Each row is a point. Each copy is the shape, with its points in the same order, turned, moved and blurred by noise. Say if it was mirrored as well.
In the rows, zero is written as 128.

Shape:
[[169  83 114]
 [141 128 130]
 [153 141 138]
 [ 80 124 185]
 [117  61 112]
 [132 177 123]]
Copy 1:
[[180 150 145]
 [142 129 128]
 [147 124 103]
 [101  62 147]
 [151 143 194]
 [104 134  83]]
Copy 1 is: mirrored
Copy 2:
[[119  90 159]
 [134 131 119]
 [146 138 129]
 [ 68 184  99]
 [ 74  86 127]
 [164 153  86]]
Copy 2 is: only turned
Copy 3:
[[112 136 176]
 [139 105 137]
 [154 102 143]
 [ 99  54  95]
 [ 74 142 121]
 [185  98 116]]
Copy 3 is: mirrored
Copy 4, 6 rows:
[[163 125 190]
 [126 138 149]
 [124 155 149]
 [ 48 114 157]
 [140  73 185]
 [116 155 105]]
Copy 4 is: only turned

Shape, 9 rows:
[[ 93 137 115 103]
 [142 124 132 145]
 [109  86 133 106]
 [ 65  91 156 107]
 [181 163  93 148]
 [173 177 144 151]
 [146 143 139 159]
 [144 139 111 159]
 [ 88  79 157  68]]
Copy 1, 9 rows:
[[ 89 143 189 127]
 [117 125 141 135]
 [ 76 105 152 109]
 [ 32 125 162 113]
 [183 125 144 145]
 [165 173 128 131]
 [127 146 133 140]
 [128 128 144 159]
 [ 42 111 164  73]]
Copy 1 is: mirrored
Copy 2, 9 rows:
[[137 109 101  97]
 [109 122 122 149]
 [130  70 123 126]
 [135  65 148  86]
 [106 169  74 172]
 [119 182 124 167]
 [100 150 128 150]
 [ 92 141 104 146]
 [167  48 137 108]]
Copy 2 is: only turned
Copy 3, 9 rows:
[[108 126 192 120]
 [141 133 134 143]
 [133 108 185 168]
 [145 133 228 167]
 [111 124  89 103]
 [162 142 106  92]
 [151 153 122 128]
 [124 144 121 134]
 [147  88 228 159]]
Copy 3 is: only turned
Copy 4:
[[114 177 115 123]
 [114 118 109 146]
 [107 142  84  94]
 [ 75 160 102  70]
 [149 123 118 199]
 [133  99 159 173]
 [104 105 126 158]
 [108 122 112 176]
 [117 154  91  46]]
Copy 4 is: only turned

Shape (12 x 6):
[[117  99 147 102 106 145]
 [157  80 117 115 129 105]
 [157 249 147  96 113 109]
 [124  93 146 156 138 129]
 [116  87  73 115 111 131]
 [134 121  71 109 114 112]
 [150 146 155 127  96 147]
 [150 138 141 115 140 120]
 [151 149 142 153 138 175]
 [128 162 143 142 146 106]
 [144  95 132 199 130 106]
 [142  97 129 152 145 113]]
Copy 1:
[[112 118 126 138 125 178]
 [136  72 100 120 128 146]
 [185 199 164 105  51 114]
 [122 110 127 148 166 132]
 [ 79  70 122 127  98 145]
 [109  89 126 111  72 127]
 [152 133 165 150 115 159]
 [152 127 131 114 128 139]
 [135 125 196 123 151 140]
 [141 152 129 120 126 109]
 [137  86 130 167 169  92]
 [128  95 124 129 153 121]]
Copy 1 is: mirrored
Copy 2 (12 x 6):
[[169 116 132 111 108 130]
 [144 106  76 106 112 108]
 [ 61 178 126 167 133 209]
 [127 110 137 111 123  69]
 [196 132  92 135 144  94]
 [164 144  79 147 155 109]
 [129 125 141 141  93 139]
 [115 109 118 120 132 128]
 [109  90 157 161 122 116]
 [ 82 145 125 126 137 112]
 [107 118 112 128 102  33]
 [120 109 108 118 126  80]]
Copy 2 is: mirrored
Copy 3:
[[134 114 175 140 127 131]
 [120  77 154 144 161 172]
 [198  68  53 135  97  72]
 [107 115 155 154 180 121]
 [ 93 117 140 123 124 180]
 [108  93 108 123 120 173]
 [146  99 133 175 118 104]
 [155  94 120 146 151 129]
 [143 134 107 190 149 111]
 [138  95  99 131 163  96]
 [ 74  88 127 173 193 119]
 [112  96 134 152 184 140]]
Copy 3 is: only turned

Shape (13 x 8):
[[103 133 116 148 123  91 189 175]
 [169 121 109 174 150  86  88 148]
 [161 178  92 115 136  66 140 137]
 [106 118 152 171  89 135 168 177]
 [104 119 143  57 150 158 140 148]
 [ 50 145 116  94 117 178  99 130]
 [129 154 141 132  99 122 179 150]
 [163 167 125 129 144  98 105 134]
 [151 151  97 128 157  99 101 128]
 [156 139 113 150  95  57  84 119]
 [ 59 115 139  65 150 151 110  86]
 [150 139 104  91 136  80  86 161]
 [110  67  98 115 111 195 127 132]]
Copy 1:
[[ 90 152 183 157  90 134 154 150]
 [134 154 176 119 149 123  58 166]
 [118 177 221 100 138  91 124 124]
 [134 111 149 175  84 145 143 150]
 [ 80  89 143 104 171 145 171 102]
 [110 119  72  84 137 120 177 117]
 [133 127 183 147 100 127 157 111]
 [147 154 188 100 165 113 109 129]
 [121 164 176  83 155 114  99 132]
 [144 168 167 134 145  64  71 131]
 [ 75 133  83 101 177 134 157  73]
 [103 133 180  98 179  80 110 153]
 [ 83  66 102  95 101 148 107 110]]
Copy 1 is: mirrored
Copy 2 (13 x 8):
[[147 158 143 148 193 107 146  99]
 [140 120  64 153 158  81  97 172]
 [175 141  98 118 131  59 104 103]
 [139 162 154 158 179 155 152 154]
 [103  98 145  65 143 151 122 104]
 [ 51 143 173  93 113 134 100 133]
 [168 157 149 126 149 135 134 119]
 [161 120 101 110 131  81  90 146]
 [133 125  86 113 136  76  80 131]
 [150 123  90 175 100  66 114 154]
 [ 61  81 169 100 110 143  77  95]
 [125 107  84 101 123  65 133 136]
 [ 64 142  97 117 137 196 117 126]]
Copy 2 is: only turned

Shape:
[[113  94  83 130 131 121 177 128  79]
 [144  95 143 150 114 103 150 124 109]
 [105 147 149  87 125 176  66 110 207]
 [112 136 112 182 127  90 141 129 152]
 [157 124 115 155 149 111 118 157 122]
 [159 124 111 133 134 150 152 139 147]
 [119 170 145  17 116 121 133 128 187]
 [123 167  95  95 124  94 120 105  73]
 [119 112 123 111  90  94 142 132  82]
 [116 103 137 123 171  92 141 144  88]
 [ 98 193 157  69 104 146 131 162 115]
 [114 100 119 144 129 125 140 135 118]
 [ 89 115  80 122 126  74 157 173  63]
 [ 97 198 184  41 142 175 144  93 191]]
Copy 1, 14 rows:
[[125 143  98 104 160  82 138 161 115]
 [130 123 160 129 145  88 166 151 135]
 [113  51 132 140  36 178 139 100 130]
 [ 85  88 157 172 136  80 132 136 110]
 [ 91 135 158 134 122  92 124 138 155]
 [ 81 130 126 136 122 132 162 133 146]
 [144 124 112 139  59 161 175  37  95]
 [172 136 111 151 150 112  95 102 128]
 [168 145 137 137 127  85 146 142 111]
 [127 134 161  88 147  84 123 119 117]
 [149 165 140 151  83 175 123 104  78]
 [114 113 137 120 125  99 139 153 120]
 [134 173 116 119 137  49  98 140  83]
 [132  82 131 131  85 229 168  51  73]]
Copy 1 is: only turned
Copy 2 (14 x 9):
[[207  65 132 110 124 137 118  97 129]
 [175  99 114 143 108  92 116  91 125]
 [ 19 132 142 147 140 150 118 124 112]
 [141  95 118  99 112  71 115 150 126]
 [145 105 103 106  80 114  87 114 154]
 [135 105 121 130  96 140 143 119 165]
 [ 66 157 122  87 134 170 169  61  87]
 [156  96  73  83 160 160  92  87 103]
 [173  84 102 124 116 124 107  71  84]
 [186 124 146  99 119 119  82  84 128]
 [121 154  94 116 105 191 131 112  52]
 [155  93 137 134 112 121 103 116 121]
 [205  67 135  65 101 141  88  95  86]
 [ 66 198 136 133 174 178 177 113 102]]
Copy 2 is: only turned

Shape (15 x 11):
[[118  88  68 130 165  92 155 116 122 135 141]
 [127  82 138 125 109 132 149 139 118 112 164]
 [114 223  80  95 151 133 139 130 110  82 112]
 [113  84 114 156 114 124 123 114 190 144 155]
 [109 108  73 120  99 133 145 104 123 142 125]
 [112 155  74 134 139 132 136 136 126 143  65]
 [123 108 100 154 118 128 164 135 132  51  92]
 [142 140 108 154 108 109 120 121 107  14 156]
 [194 108 222  40 112  86 145  81 166 135 139]
 [138  87 101 131 145 135  96 131 123 143 137]
 [131  89  82 112 105  85 139 103 106  93  95]
 [130 133 224  88 153 130 147  48 115 116 158]
 [140  95  85 150 121 133 162 135 147 141 150]
 [181  86  77 154 115 129 156  80 103 119 135]
 [115 164 156 149 124  92 144 134 126 140 150]]
Copy 1 (15 x 11):
[[105 117 142 137 178 125 179 131 170 111  84]
 [108 102 165 164 144 152 124 166 158 137 142]
 [153 181  80 105 203 115 128 127  91  98 158]
 [ 63 139 158 137 109 152 127 138 190 133 109]
 [ 82 129 123 123 160 190 161 145 142 100 120]
 [ 98 183 118 133 164 159 154 126  93  92  92]
 [101 137 180 160 177 156 109 127 121  60 151]
 [113 104 120 168 185 114  68 118 143  73 183]
 [193  63 164  52  56 150 101 178 153 124 122]
 [105 109 122 154 158 156 126 141 158 130  73]
 [103  97 140 137 172 163 147 159 134  49 113]
 [155  61 162  59 135 108 103 147 130 182 144]
 [109 146 154 162 147 170 162 129 181 117 121]
 [128  86 143 149 166 194 160  87 160  92 113]
 [123 138 118 144 109 101 151 141 119 142 145]]
Copy 1 is: only turned
Copy 2 (15 x 11):
[[123 139 100  77 148 104 117 149 104  91 129]
 [101 108 115 128 149 135 158 137 132 107 186]
 [109 223  99 151 128  80 157  99 101 176 113]
 [139  92 120 121 101 113 103 129 170  91 155]
 [121 135  79  98  96 138 124 117 109 118 147]
 [161 172  94 133 120 136 118 111 106 144  92]
 [141 169  74 159 124 131 188 148 136  88 136]
 [108 172 108 178 108  81 211 150 106  86 177]
 [117  55 172  90 162  99 226  25 157 132 147]
 [116 134 149 115 127 146 110 118 111  89 150]
 [128 134  90 108 108 128 183 120  83  83 123]
 [115 123 195  68 139 106 218 107 170 178 175]
 [144 123  89 122 149 118 111 127 132  99 168]
 [164 149  98  89 131 122 149 109  95  74 195]
 [139 108 137 142 140  85 150 138 115 171 145]]
Copy 2 is: mirrored
Copy 3 (15 x 11):
[[181  94 146 118 144  96 166 170 104 123 169]
 [142 124 172 124 108 111 151 163 150 164 121]
 [ 68 134  91  96 133 160 189 138 119  80 189]
 [158  96 135 105 114  64  99 132 135 168 141]
 [155  95 155  91 110 109 150 122  93 120 137]
 [123 101 102 131 146 123 152  94  91  86 149]
 [131 125 153 159  89  97 156 117 162  89 173]
 [104 186 152 133  62 117 147 179 147 108 190]
 [158 209 169  30 202 112 132 122 213 157 110]
 [169 115 133 132 135 137 108 150 106 140 128]
 [180 141 168 109 116  98 152 146 124  63 144]
 [ 85 156 216  73 205 123 126 154 177 154 149]
 [169 107 135 127 113  94 163 122 112 170 146]
 [181 154 189 124 118 110 154 117  89 139 179]
 [ 84 146 122 116 156  74 156 156 119 153 121]]
Copy 3 is: only turned
Copy 4 (15 x 11):
[[147  98 118 128 135  83 168 126  89  61 158]
 [140 135 166 138  87 146 161 128 117  73 151]
 [ 78 195  61  99 171 123 127 108 128 119 126]
 [156  77 170 127 115 107 160 130 148 121 163]
 [121 110 107 119  89  95 152 118  99 118 159]
 [ 93 109  73 119 131  94 148 124 118 120  96]
 [115 127 111 126  94 106 145  76 163  53 113]
 [127 161 119 129 121 138  90  76 182  36 168]
 [239 183 181  80  90 156 113 182 104 115  85]
 [122  79 133 117 118 138 135 161 106  77 153]
 [141 128 101 113  80  72 113 124 119  58 134]
 [166 165 211  67 138 167  89 108  66 107 100]
 [145  91 127 143 101 131 181 118 113  94 157]
 [164  88  87 114  79 148 132  96  96  60 161]
 [138 149 150 175 158 128 117 126 116 131 126]]
Copy 4 is: only turned
